Each row of a before or after table is a point. One or more steps were done to the points. Then noise was added and the rows were shuffled. The steps act on columns, c1 being the first. Write out the steps. A step turns or swaps two columns, mirrors them in a line or flattens them onto one, adds a multiple of one to another, or multiplies or shifts one. Angles are multiples of 10 degrees, from the lower column toward the higher: turns from -170 to 170, lines from 10 to 170 but not 90. Use the fewest steps. Two steps may share a column if one is a turn and the other turns, adds or multiplies; they go together, in the order done. Otherwise the lowest column goes first.

Before, 10 rows:
[[-0.29 -0.61  0.29]
 [-0.24 -0.07 -0.36]
 [-0.23  0.55 -0.11]
 [ 0.22 -0.52  0.10]
 [-0.31  0.30  0.08]
 [ 0.36  0.02 -0.01]
 [ 0.40  0.08 -0.25]
 [-0.42 -0.37  0.08]
 [-0.34 -0.35 -0.19]
 [ 0.23 -0.54 -0.04]]
After (10 x 3):
[[-0.47 -0.61  0.28]
 [ 0.36 -0.55 -0.06]
 [-0.67 -0.37  0.06]
 [-0.54 -0.35 -0.18]
 [-0.38  0.56 -0.12]
 [ 0.57  0.02 -0.02]
 [-0.38 -0.06 -0.35]
 [ 0.64  0.09 -0.24]
 [-0.49  0.29  0.07]
 [ 0.35 -0.52  0.10]]
Steps: multiply c1 by 1.6

Before (9 x 6):
[[ 0.14  0.66  0.40 -0.47  0.01  0.30]
 [-0.09  0.48  0.01  0.60  0.46 -0.27]
 [ 0.28  0.07  0.46  0.41  0.65 -0.21]
 [ 0.11 -0.04 -0.30 -0.48  0.35 -0.04]
 [-0.31  0.51  0.00  0.23 -0.12  0.04]
 [ 0.06  0.14  0.20 -0.40 -0.16 -0.50]
 [ 0.54 -0.49 -0.24  0.52 -0.16  0.14]
 [ 0.23  0.33  0.60 -0.26 -0.11  0.22]
 [-0.03 -0.35  0.60  0.38  0.23  0.53]]
After, 9 rows:
[[ 0.41 -0.02  0.41 -0.29  0.28 -0.62]
 [ 0.66 -0.38  0.27  0.17 -0.23 -0.05]
 [ 0.53  0.02  0.08 -0.77  0.09  0.20]
 [-0.01 -0.26  0.09 -0.69  0.41  0.50]
 [-0.17 -0.46  0.22  0.00  0.33  0.22]
 [-0.15  0.06 -0.29 -0.21 -0.52  0.01]
 [ 0.16  0.15  0.14  0.33 -0.29  0.45]
 [ 0.36 -0.69  0.14  0.13 -0.36  0.03]
 [ 0.18  0.38 -0.58 -0.08  0.45 -0.39]]
Steps: turn c1 and c3 by -50 degrees; turn c2 and c6 by 150 degrees; turn c4 and c5 by 110 degrees

Before, 12 rows:
[[ 0.12  0.19  0.03 -0.02  0.33 -0.47 -0.10 -0.30  0.64  0.02  0.63]
 [-0.03 -0.04 -0.34 -0.19  0.37  0.12 -0.52  0.17 -0.19  0.15 -0.25]
 [-0.34  0.20 -0.53  0.75  0.23  0.08  0.26  0.10 -0.21  0.03 -0.27]
 [ 0.01 -0.10  0.12 -0.05  0.28  0.14 -0.17 -0.29 -0.29 -0.40  0.44]
 [-0.45 -0.26 -0.10 -0.24  0.31 -0.11  0.22 -0.41 -0.25  0.06 -0.35]
 [-0.29  0.35  0.11  0.14 -0.52 -0.09 -0.14  0.28  0.14 -0.47 -0.35]
 [ 0.37 -0.18  0.10  0.63  0.22 -0.31 -0.20 -0.33  0.23 -0.02 -0.22]
 [ 0.23  0.54 -0.01 -0.16  0.52 -0.26  0.16  0.20 -0.32 -0.13 -0.34]
 [-0.43 -0.10 -0.04 -0.09  0.46 -0.89 -0.42  0.26 -0.13 -0.34  0.08]
 [-0.12 -0.38 -0.28 -0.22  0.48  0.04 -0.10  0.32  0.22 -0.70 -0.03]
 [ 1.06  0.01 -0.05 -0.27 -1.87 -0.63  0.28  0.38 -0.32  0.15 -0.09]
 [-0.39 -0.30  0.23  0.09  0.46  0.07  0.08  0.38 -0.12  0.13 -0.08]]
After:
[[ 0.12  0.19 -0.08  0.64  0.33  0.01  0.50 -0.28  0.64  0.09 -0.02]
 [-0.43 -0.09 -0.13  0.08  0.47  0.26  0.97  0.33 -0.12 -0.12 -0.08]
 [ 0.02 -0.09 -0.01  0.43  0.29  0.18 -0.11 -0.13 -0.29  0.05 -0.06]
 [-0.30  0.35  0.00 -0.36 -0.53  0.13  0.11  0.42  0.15 -0.15  0.14]
 [ 0.22  0.55 -0.12 -0.35  0.53 -0.20  0.23  0.23 -0.33 -0.08 -0.15]
 [ 1.08  0.01 -0.16 -0.08 -1.86 -0.39  0.56  0.29 -0.32 -0.10 -0.27]
 [-0.40 -0.30  0.14 -0.08  0.47 -0.06 -0.09  0.29 -0.12 -0.11  0.09]
 [-0.34  0.21 -0.63 -0.25  0.22 -0.23 -0.13  0.08 -0.23 -0.03  0.75]
 [ 0.37 -0.18  0.00 -0.22  0.21  0.14  0.34 -0.29  0.23  0.11  0.62]
 [-0.12 -0.39 -0.39 -0.02  0.48  0.09 -0.03  0.51  0.22 -0.18 -0.23]
 [-0.03 -0.04 -0.43 -0.25  0.37  0.52 -0.04  0.11 -0.19 -0.04 -0.18]
 [-0.45 -0.26 -0.20 -0.34  0.32 -0.24  0.08 -0.37 -0.25  0.13 -0.23]]
Steps: shift c3 by -0.10; swap c4 and c11; mirror c6 and c7 in the line at 140 degrees; flatten c8 and c10 onto the line at 160 degrees

Before, 11 rows:
[[ 0.24  0.24 -0.21 -0.17 -0.62  0.12 -0.55 -0.25 -0.75  0.34 -0.30  0.34
   0.55  0.32]
 [-0.11  0.32 -0.21 -0.26  0.13 -0.47  0.00  0.17 -0.34 -0.24  0.23 -0.23
   0.09 -0.17]
 [-0.08  0.18 -0.02  0.21  0.54  0.33 -0.42  0.10 -0.15  0.38 -0.49 -0.20
   0.37  0.85]
 [-0.44  0.11  0.17 -0.25 -0.15 -0.36 -0.24 -0.28  0.20 -0.37  0.44 -0.08
  -0.27 -0.12]
 [ 0.29 -0.68  0.50  0.15 -0.31 -0.21 -0.06 -0.31 -0.24 -0.26  0.60 -0.71
  -0.51 -0.47]
 [-0.09 -0.60  0.22  0.12 -0.44  0.12  0.01  0.01 -0.36  0.15 -0.32  0.00
   0.13 -0.20]
 [-0.13 -0.20 -0.45 -0.41  0.36 -0.35 -0.12 -0.20 -0.51 -0.10  0.26  0.22
  -0.11  0.42]
 [-0.32 -0.64  0.59  0.56 -0.47  0.38  0.11 -0.21 -0.69 -0.40  0.32 -0.69
  -0.14 -0.06]
 [-0.12  0.27  0.19  0.46  0.09  0.53 -0.40  0.65 -0.18  0.53  0.02  0.20
   0.06  0.60]
 [ 0.22  0.41  0.05 -0.18  0.15  0.37  0.09  0.06 -0.16  0.19 -0.10  0.38
   0.47  0.66]
 [-0.12 -0.17  0.63  0.45 -0.37  0.18  0.06 -0.47 -0.72  0.32  0.02 -0.16
  -0.20 -0.42]]
After, 11 rows:
[[ 0.66  0.58  0.05  0.01 -0.05  0.44 -0.10 -0.21 -0.21 -0.22 -0.14  0.41
   0.38 -0.36]
 [ 0.91  0.25  0.07 -0.55 -0.12  0.08  0.33 -0.14 -0.13 -0.72 -0.55 -0.22
   0.30 -0.05]
 [ 0.61  0.40  0.18 -0.77 -0.44  0.04  0.19  0.47 -0.24 -0.36  0.04  0.22
   0.05  0.06]
 [ 0.26  0.74 -0.21 -0.08 -0.63  0.08  0.51 -0.41 -0.72  0.34 -0.27  0.38
   0.53 -0.31]
 [ 0.42  0.13 -0.44  0.55  0.22 -0.01  0.24 -0.34 -0.48 -0.28  0.23  0.24
  -0.13  0.02]
 [-0.39  0.28  0.59 -0.37 -0.44 -0.07 -0.14 -0.68 -0.73  0.22  0.02 -0.07
  -0.26  0.20]
 [-0.51 -0.58  0.48  0.00  0.07 -0.26 -0.02 -0.52 -0.19  0.45  0.60 -0.75
  -0.50 -0.24]
 [-0.03 -0.01  0.19  0.38  0.26 -0.18  0.29 -0.45  0.20  0.32  0.44 -0.11
  -0.27  0.49]
 [-0.23  0.55 -0.19  0.51  0.27 -0.21  0.10 -0.02 -0.34 -0.07  0.25 -0.20
   0.11  0.05]
 [-0.16 -0.31  0.20 -0.12 -0.31  0.04 -0.07 -0.13 -0.35  0.25 -0.35 -0.02
   0.11  0.11]
 [-0.04 -0.15  0.66 -0.65  0.09  0.00 -0.29 -0.41 -0.67  0.63  0.27 -0.73
  -0.15  0.39]]
Steps: turn c1 and c14 by -100 degrees; add -0.7 times c9 to c2; turn c4 and c7 by -160 degrees; turn c4 and c6 by 40 degrees; mirror c5 and c10 in the line at 150 degrees; shift c8 by -0.20

Before, 9 rows:
[[-0.21  0.00  0.87  0.23  0.03  0.35  0.40  0.02  0.44 -0.52  0.16 -0.19
  -0.10  0.67  0.28 -0.26  0.25 -0.60 -0.12 -0.11  0.08 -0.09 -0.31  0.41]
 [-0.24  0.46  0.37  0.39  0.22 -0.36  0.46  0.03  0.33 -0.34 -0.01  0.23
  -0.50 -0.17  0.30  0.55 -0.11 -0.56 -0.18 -0.13  0.00 -0.71  0.40  0.19]
 [-0.27  0.11  0.88  0.10  0.17  0.52 -0.32 -0.21  0.29  0.00 -0.78 -0.32
  -0.17  0.64 -0.43 -0.32  0.23 -0.30 -0.03  0.36  0.81  0.05 -0.33 -0.27]
 [-0.28 -0.31 -0.24 -0.68 -0.76  0.17 -0.44 -0.06  0.02 -0.74 -0.19  0.33
  -0.30 -0.14  0.02  0.25  0.09 -0.64 -0.09 -0.06  0.26 -0.03  0.11  0.08]
 [ 0.54  0.04  0.38 -0.12 -0.73 -0.22  0.08 -0.22 -0.13 -0.10  0.35 -0.09
   0.55  0.32 -0.27 -0.01 -0.79  0.40 -0.15  0.45 -0.25  0.08  0.28 -0.20]
 [ 0.00  0.21  0.06  0.03  0.20  0.42  0.02  0.90 -0.30  0.24 -0.28  0.08
   0.11  0.16  0.22 -0.48 -0.73  0.21 -0.60  0.18 -0.16  0.02  0.34  0.17]
 [ 0.57  0.13  0.10 -0.66  0.42 -0.07 -0.11 -0.03  0.55 -0.52 -0.32 -0.41
   0.05  0.04  0.18  0.66 -0.68  0.29  0.50 -0.47  0.13  0.03  0.35  0.10]
 [-0.05  0.63  0.24  0.07 -0.04 -0.34  0.26  0.46  0.10  0.19 -0.22  0.06
  -0.29  0.15 -0.37  0.18 -0.42  0.45 -0.23  0.20 -0.05  0.28  0.51  0.32]
 [ 0.82  0.40  0.39  0.45 -0.16  0.05  0.53  0.75 -0.15 -0.08 -0.11  0.31
   0.43  0.79  0.23 -0.25 -0.50  0.35  0.16  0.09 -0.18  0.17  0.39 -0.20]]
After (9 x 24):
[[-0.20  0.03 -0.68 -0.10  0.13  0.40  0.39 -0.02  0.30 -0.48  0.11 -0.20
  -0.14  0.69  0.20 -0.25  0.27 -0.61 -0.11 -0.16  0.08 -0.09 -0.34  0.40]
 [-0.32  0.15 -0.53 -0.05 -0.40  0.52 -0.24 -0.21  0.19 -0.02  0.59 -0.29
  -0.17  0.63 -0.39 -0.26 -0.37 -0.67 -0.02  0.40  0.90  0.06 -0.32 -0.25]
 [ 0.54  0.19  0.01 -0.25 -0.70 -0.07 -0.11 -0.02  0.75 -0.44 -0.42 -0.42
   0.04  0.05  0.20  0.66 -0.34 -0.18  0.48 -0.49  0.14  0.03  0.38  0.11]
 [ 0.86  0.43 -0.07  0.13 -0.03  0.06  0.57  0.74 -0.29 -0.10 -0.40  0.28
   0.41  0.79  0.25 -0.20 -0.38 -0.39  0.18  0.14 -0.19  0.18  0.40 -0.22]
 [-0.21  0.44 -0.39 -0.02 -0.27 -0.35  0.47 -0.04  0.16 -0.37 -0.01  0.26
  -0.53 -0.17  0.32  0.54  0.09 -0.22 -0.14 -0.15 -0.05 -0.65  0.36  0.16]
 [ 0.52  0.06 -0.06  0.03  0.61 -0.16  0.05 -0.24 -0.06 -0.12 -0.87 -0.06
   0.57  0.37 -0.30 -0.05 -0.46 -0.43 -0.12  0.48 -0.28  0.08  0.29 -0.20]
 [ 0.01  0.20  0.04  0.10 -0.52  0.43 -0.02  0.93 -0.29  0.22 -0.53  0.07
   0.12  0.19  0.25 -0.49 -0.45 -0.10 -0.59  0.13 -0.17  0.00  0.30  0.09]
 [-0.26 -0.31 -0.10 -0.14  0.56  0.12 -0.47 -0.08  0.24 -0.72  0.15  0.35
  -0.36 -0.07 -0.02  0.25 -0.52  0.33 -0.09 -0.07  0.23 -0.06  0.12  0.06]
 [-0.11  0.64  0.05 -0.05 -0.15 -0.38  0.31  0.45  0.05  0.19 -0.28  0.09
  -0.35  0.17 -0.34  0.18 -0.37 -0.27 -0.27  0.19 -0.01  0.35  0.48  0.28]]
Steps: multiply c18 by 0.4; turn c3 and c18 by -120 degrees; flatten c4 and c9 onto the line at 110 degrees; turn c11 and c17 by -120 degrees; turn c5 and c17 by 150 degrees
